Rows are points. To make a cloud, some directions were put in groups of two or more. Within a group, all points are equally far from the middle, so they leave a hole (a ring in 2 directions, a hollow ball in 3). The other directions are filled evenly. Then the cloud was stretched, turned, moved and blurred a little. How many holes are there, and how many directions does each take, smallest first?

Cloud (13 x 2):
[[.11,-.69],
[-.50,.04],
[.40,-.36],
[.10,.24],
[-.42,-.61],
[.36,.00],
[-.19,.26],
[-.10,.27],
[-.58,-.32],
[.30,.09],
[.13,-.69],
[.26,.14],
[.42,-.18]]
Holes: 1 (2)

Cloud (22 x 3):
[[-.09,-.36,.21],
[-.44,-.20,.49],
[-.26,.20,-.14],
[.01,-.38,.17],
[.16,-.53,-.37],
[-.45,-.17,.29],
[.62,-.41,-.24],
[.63,.23,-.06],
[.13,.52,.01],
[.44,.17,.36],
[-.56,.31,.31],
[-.57,-.02,.35],
[.64,-.19,-.04],
[-.32,-.12,-.09],
[.27,-.31,.19],
[-.24,.66,.45],
[-.01,-.44,-.08],
[.54,.23,.16],
[.80,-.18,-.27],
[.11,.02,.75],
[-.06,-.42,-.12],
[.56,.32,-.04]]
Holes: 1 (2)

Cloud (20 x 3):
[[.04,.35,-.32],
[-.52,.19,-.13],
[.53,-.33,.25],
[-.56,-.03,.11],
[-.37,.27,-.35],
[.42,-.12,.45],
[-.01,-.24,-.55],
[-.32,-.63,-.03],
[.02,.24,.37],
[-.12,-.46,.49],
[-.31,.24,-.44],
[.14,-.67,.28],
[-.31,-.38,.42],
[.26,-.36,.54],
[-.02,-.71,.14],
[-.39,-.08,.37],
[-.22,-.60,.29],
[.55,-.10,.23],
[-.03,.37,-.32],
[-.07,.31,-.41]]
Holes: 1 (3)

Cloud (30 x 4):
[[.41,.22,.56,.02],
[.37,-.02,.15,.68],
[.09,-.15,.38,-.48],
[-.06,.30,-.39,-.10],
[.34,.47,-.13,-.37],
[-.38,.63,.00,-.34],
[.08,.60,-.05,.14],
[-.12,.80,.19,-.11],
[-.61,.01,-.15,.26],
[-.29,.31,-.37,.07],
[-.02,.04,.67,.29],
[-.51,.52,.15,-.26],
[-.47,.21,.58,-.03],
[.37,.46,.25,.13],
[.02,-.43,-.15,.06],
[-.17,.60,-.17,-.48],
[.43,.05,-.16,.04],
[.37,-.31,.19,.55],
[.45,.02,.35,-.38],
[-.28,.73,.03,-.27],
[.22,-.29,-.37,.21],
[.22,.14,.74,-.03],
[-.40,.06,.47,-.47],
[-.44,.24,.32,-.67],
[.19,.05,-.36,-.10],
[-.46,.61,.47,-.24],
[.23,.20,-.39,.16],
[.37,.67,.08,-.29],
[.14,-.02,.63,.29],
[-.26,.59,-.15,-.30]]
Holes: 1 (3)

Cloud (27 x 4):
[[-.76,.01,.48,.11],
[.46,.38,-.08,.17],
[.28,-.55,-.21,.06],
[.06,-.35,.61,.60],
[-.06,.61,.45,.19],
[-.37,-.27,.38,-.30],
[-.16,.39,.23,.56],
[.18,.44,-.12,-.19],
[-.07,.57,.31,.41],
[.04,-.15,.82,.22],
[.20,-.44,-.27,.19],
[.22,.41,-.05,.36],
[.05,-.31,-.02,.57],
[-.37,-.22,-.53,-.31],
[-.53,.54,.44,.27],
[-.37,-.55,-.17,-.05],
[-.37,.66,.25,-.25],
[-.41,-.54,-.15,-.14],
[-.03,-.04,-.23,-.50],
[-.40,-.11,.40,-.36],
[.56,.32,.09,-.15],
[-.46,.72,-.21,.10],
[.25,-.40,-.14,-.34],
[.26,.44,-.13,.03],
[.46,-.18,.13,-.41],
[-.05,-.56,-.18,.15],
[.04,-.02,.14,-.51]]
Holes: 1 (3)

Cloud (53 x 6):
[[.08,.42,.16,-.27,-.14,-.57],
[.64,-.04,-.19,.30,-.27,-.10],
[-.09,-.27,-.19,.50,-.04,.31],
[-.02,.29,-.14,.44,.21,-.35],
[.82,-.33,.26,.01,-.10,.09],
[.19,.40,.30,.24,.13,-.28],
[-.85,-.02,-.23,-.15,.02,-.36],
[.17,-.28,.20,.32,-.74,-.24],
[-.45,.15,.14,-.65,.18,-.33],
[-.44,.04,-.13,.02,-.13,-.72],
[-.17,-.75,-.19,-.28,.14,.19],
[.03,-.18,.33,-.63,-.04,-.60],
[.20,-.30,.12,-.36,.70,-.23],
[.11,-.66,.05,.31,.46,-.39],
[-.10,.19,-.44,-.21,.09,.34],
[.71,-.21,.22,-.13,-.11,.28],
[-.58,-.61,.17,.11,-.04,-.52],
[-.01,-.69,-.05,-.14,-.38,-.63],
[.18,-.12,.67,.06,.26,-.07],
[.18,-.59,.08,-.22,-.14,.46],
[-.30,-.50,-.23,.19,.46,-.45],
[-.67,-.59,.10,-.39,-.32,-.24],
[.30,.37,.13,-.38,-.40,-.36],
[-.67,-.01,-.07,-.63,-.21,-.25],
[-.23,.18,.21,-.54,.36,-.47],
[-.63,-.37,-.03,.01,.03,-.66],
[.11,-.63,.24,-.65,-.28,.03],
[.37,-.68,.36,-.09,-.37,-.51],
[.02,-.33,.23,-.80,-.17,-.34],
[-.03,-.08,.40,-.31,-.61,.25],
[.32,.33,.06,-.36,-.38,-.45],
[-.14,-.30,.23,-.81,-.17,-.31],
[-.50,.12,-.21,-.05,-.68,-.13],
[.43,.03,-.27,.46,.00,-.09],
[.21,-.25,.54,-.02,.45,.08],
[.11,-.86,-.17,-.02,-.27,-.39],
[.41,.40,-.09,-.01,.42,-.13],
[.35,-.14,.01,-.18,-.21,.52],
[.53,-.23,.37,.06,.35,.19],
[.33,.12,-.30,-.56,.26,-.07],
[.37,-.01,-.49,.07,-.20,-.36],
[-.62,.09,.04,-.65,.00,-.26],
[-.41,-.67,-.24,.11,.38,-.15],
[.37,-.45,.27,-.11,.63,-.26],
[-.20,-.83,-.30,-.02,.11,-.01],
[.49,.22,.15,.31,.30,-.05],
[-.65,.36,-.09,-.35,.12,-.06],
[-.59,.25,-.11,-.26,-.52,-.01],
[-.40,.23,-.06,.35,-.27,-.35],
[-.53,.05,-.11,-.70,-.32,-.21],
[.01,.12,-.45,-.43,-.28,.27],
[-.52,-.55,-.25,-.11,.42,-.04],
[-.62,-.54,.38,-.10,-.24,.02]]
Holes: 3 (2, 2, 2)

Cloud (53 x 6):
[[-.15,.16,-.21,-.25,-.32,.18],
[-.36,.14,.32,.18,.43,-.15],
[-.28,-.25,-.40,.60,.30,.40],
[.01,-.38,-.63,.09,.53,.03],
[-.36,.17,.22,.15,.27,-.01],
[.28,.46,-.21,.37,.18,-.43],
[.22,.13,-.08,.42,.74,-.49],
[-.31,.30,-.06,-.16,.18,.20],
[.89,.21,-.35,.24,-.09,.39],
[.18,.35,-.14,.88,.34,-.07],
[-.02,.02,-.78,.19,.11,.23],
[-.11,.55,.12,.17,.76,.58],
[-.11,.11,-.17,-.15,-.47,-.08],
[-.03,.58,.06,-.31,-.04,-.53],
[-.25,.01,.04,.09,-.52,-.29],
[.13,-.50,.09,.18,.38,.36],
[-.23,.10,-.16,.80,.41,-.09],
[-.61,.11,-.04,.01,.57,.05],
[.14,.40,.04,.35,.21,-.14],
[.14,.13,.21,-.31,-.33,-.47],
[-.14,-.27,-.17,-.03,.54,.12],
[.58,-.29,-.07,-.01,.03,-.21],
[.11,.50,-.03,.21,.59,.56],
[.08,.27,.19,.28,.82,-.33],
[-.47,.16,-.21,.63,.17,-.24],
[-.08,-.19,.45,.18,.09,.26],
[-.23,.32,-.03,-.13,-.24,-.19],
[.39,-.41,.12,-.21,.21,-.12],
[.42,.41,-.22,.80,.58,.14],
[.12,.20,.23,-.19,-.50,.12],
[.18,.07,-.44,-.63,.26,-.06],
[.15,.64,-.25,-.39,.49,.11],
[.34,.22,-.52,-.07,.30,.11],
[-.17,.31,.54,.04,.41,-.28],
[.61,-.17,-.34,.19,-.23,-.04],
[.02,.15,-.24,.58,.29,-.06],
[.22,.59,.50,.10,.18,-.23],
[-.17,-.37,-.22,.60,.09,-.18],
[.13,.28,-.32,-.07,-.24,.14],
[.14,-.28,.30,.03,.35,.41],
[.16,-.51,-.59,.15,-.34,.04],
[-.09,-.24,.27,.13,-.10,-.07],
[.18,.37,-.13,-.44,.44,.09],
[.13,-.07,.44,.20,-.05,-.29],
[-.27,.45,-.22,.27,.17,-.14],
[-.41,-.23,-.18,-.30,.55,.22],
[.25,-.19,.47,-.16,.25,-.08],
[.20,-.22,.45,-.02,.20,-.26],
[-.01,.57,-.05,-.33,.07,-.09],
[-.12,.34,.02,-.23,.94,.39],
[-.29,-.09,.25,.35,.07,.01],
[.16,.28,-.04,-.51,.51,-.08],
[.09,.13,-.73,.31,.14,-.11]]
Holes: 0

Cloud (81 x 8):
[[-.36,-.06,.05,.32,-.29,.31,.24,-.11],
[.12,.37,-.52,-.34,-.03,.23,.41,-.40],
[.04,.19,.16,-.15,.08,.17,-.10,.59],
[.01,.36,.20,.70,-.10,-.16,-.12,-.61],
[-.15,.19,.40,.31,.30,-.52,-.09,.11],
[-.23,.44,.40,.31,.07,.17,-.01,.35],
[-.03,.37,.06,.42,-.33,-.07,.28,-.82],
[-.20,-.08,-.17,-.21,.05,-.01,-.36,.43],
[-.13,.25,-.14,-.63,-.32,-.02,-.26,-.53],
[.19,.22,.00,.37,-.44,.22,-.08,-.66],
[.31,.14,-.54,.12,.03,-.12,-.16,-.25],
[-.51,.13,.37,-.07,.63,.11,-.09,-.36],
[-.01,.15,-.02,-.19,-.27,.28,-.48,-.51],
[.17,.27,-.12,-.49,.42,.45,.26,.10],
[.15,.12,-.20,-.10,.46,.14,.41,.26],
[-.55,.04,-.22,-.02,.34,-.36,.28,.20],
[-.18,.59,-.08,.56,.30,-.14,-.04,.10],
[.21,.18,-.16,-.41,-.01,-.36,-.33,.06],
[-.10,.11,-.25,-.13,.33,-.03,.40,-.52],
[.53,.34,-.01,.00,-.16,-.07,.18,-.41],
[-.21,.39,-.57,-.25,-.37,.08,.19,-.58],
[-.74,.14,.06,.09,-.01,.03,-.12,.32],
[.13,-.16,-.16,-.41,-.14,.09,-.17,.24],
[.21,.62,.03,.15,-.07,-.25,.50,-.15],
[-.20,.16,-.06,-.08,.37,.38,.05,.54],
[.04,.26,-.24,-.32,.20,-.25,.32,-.53],
[-.16,-.04,.48,.52,-.06,.14,.23,-.04],
[-.08,.51,-.15,.39,.27,-.47,.05,-.56],
[-.49,.22,.38,.54,.48,-.40,.02,-.01],
[-.47,.34,.30,.49,-.17,-.23,-.38,.01],
[.03,.50,.42,.14,.04,.14,.35,.27],
[-.13,.33,-.18,.38,.57,.04,.15,-.53],
[-.54,.45,-.39,.04,.24,.03,.33,.13],
[-.26,-.02,.46,.74,.21,-.10,-.25,-.26],
[-.41,.32,-.12,-.19,.26,.36,-.41,-.07],
[-.14,.21,-.27,-.39,.31,-.40,.26,.28],
[-.69,.24,.14,-.12,-.01,.36,.00,.21],
[-.55,-.08,.64,.06,-.24,-.10,-.41,-.30],
[-.14,.16,.17,-.38,-.69,.19,.29,-.46],
[-.15,-.04,.06,.42,-.17,.22,-.01,-.70],
[-.03,.13,.01,.26,.75,.18,.24,-.09],
[-.34,.24,-.13,.18,.63,-.13,.34,.30],
[-.60,.30,.27,-.27,-.02,.45,.22,.08],
[-.36,.51,.13,-.30,-.18,-.19,.38,-.69],
[-.73,.12,.14,.00,.09,-.56,-.40,-.46],
[.08,.21,.32,-.30,.42,.27,.19,.39],
[-.40,-.08,.22,-.16,-.69,-.35,-.30,-.13],
[-.28,-.12,-.05,.12,-.52,.33,-.03,-.35],
[-.33,.00,.24,.01,.44,.24,-.14,.54],
[-.49,-.39,.47,.19,.13,.04,-.02,.08],
[-.38,-.11,.20,.35,-.34,.17,.31,-.17],
[-.33,.20,.02,-.13,.27,-.28,.46,-.52],
[-.32,.60,-.46,-.60,.12,-.02,-.12,-.16],
[-.19,.78,-.27,.08,.03,.15,.01,-.68],
[-.17,.60,.14,.33,.20,.36,-.12,.10],
[-.27,.32,-.19,.26,-.42,-.03,.03,.18],
[-.31,.44,.18,.00,.31,.54,-.14,-.23],
[-.32,.42,.01,-.07,.23,-.68,-.15,-.29],
[-.51,.47,.06,.05,.44,.30,.02,-.53],
[-.05,.33,-.01,-.67,-.18,-.34,.12,-.09],
[-.66,-.28,.10,.21,.31,-.14,-.48,.13],
[-.58,.00,-.14,-.44,.15,-.10,-.27,.34],
[-.48,.48,.19,-.25,-.44,.10,-.10,-.68],
[.00,.21,.03,.02,-.88,-.27,-.03,-.21],
[.00,.12,-.02,.43,-.29,.05,.33,-.64],
[-.10,.43,-.46,-.12,-.06,-.40,.18,-.68],
[-.40,.20,.05,.35,-.68,-.29,.20,-.21],
[-.56,.68,.14,.06,.43,.29,.08,-.22],
[-.24,.58,-.32,-.21,-.46,-.22,-.14,-.71],
[-.94,.08,.29,-.07,-.21,-.27,.00,-.02],
[.22,.42,.11,-.57,-.02,.05,-.16,-.16],
[-.41,.25,-.19,.28,.57,-.41,.27,.01],
[-.46,.09,.08,.14,.41,.22,.10,.47],
[-.29,-.38,.27,.38,-.28,-.18,.04,-.04],
[-.12,.31,.01,.77,.26,-.06,.11,-.23],
[-.06,-.11,.44,.33,.56,.05,-.04,.06],
[-.80,-.09,.33,-.27,-.02,-.41,-.11,.00],
[-.51,-.01,.11,-.41,-.38,.23,.33,-.06],
[.29,.09,.17,-.17,.55,-.05,-.11,.10],
[.20,.24,.09,-.29,.31,-.19,-.10,.43],
[-.17,.19,.41,.05,-.57,.22,.10,-.68]]
Holes: 1 (8)
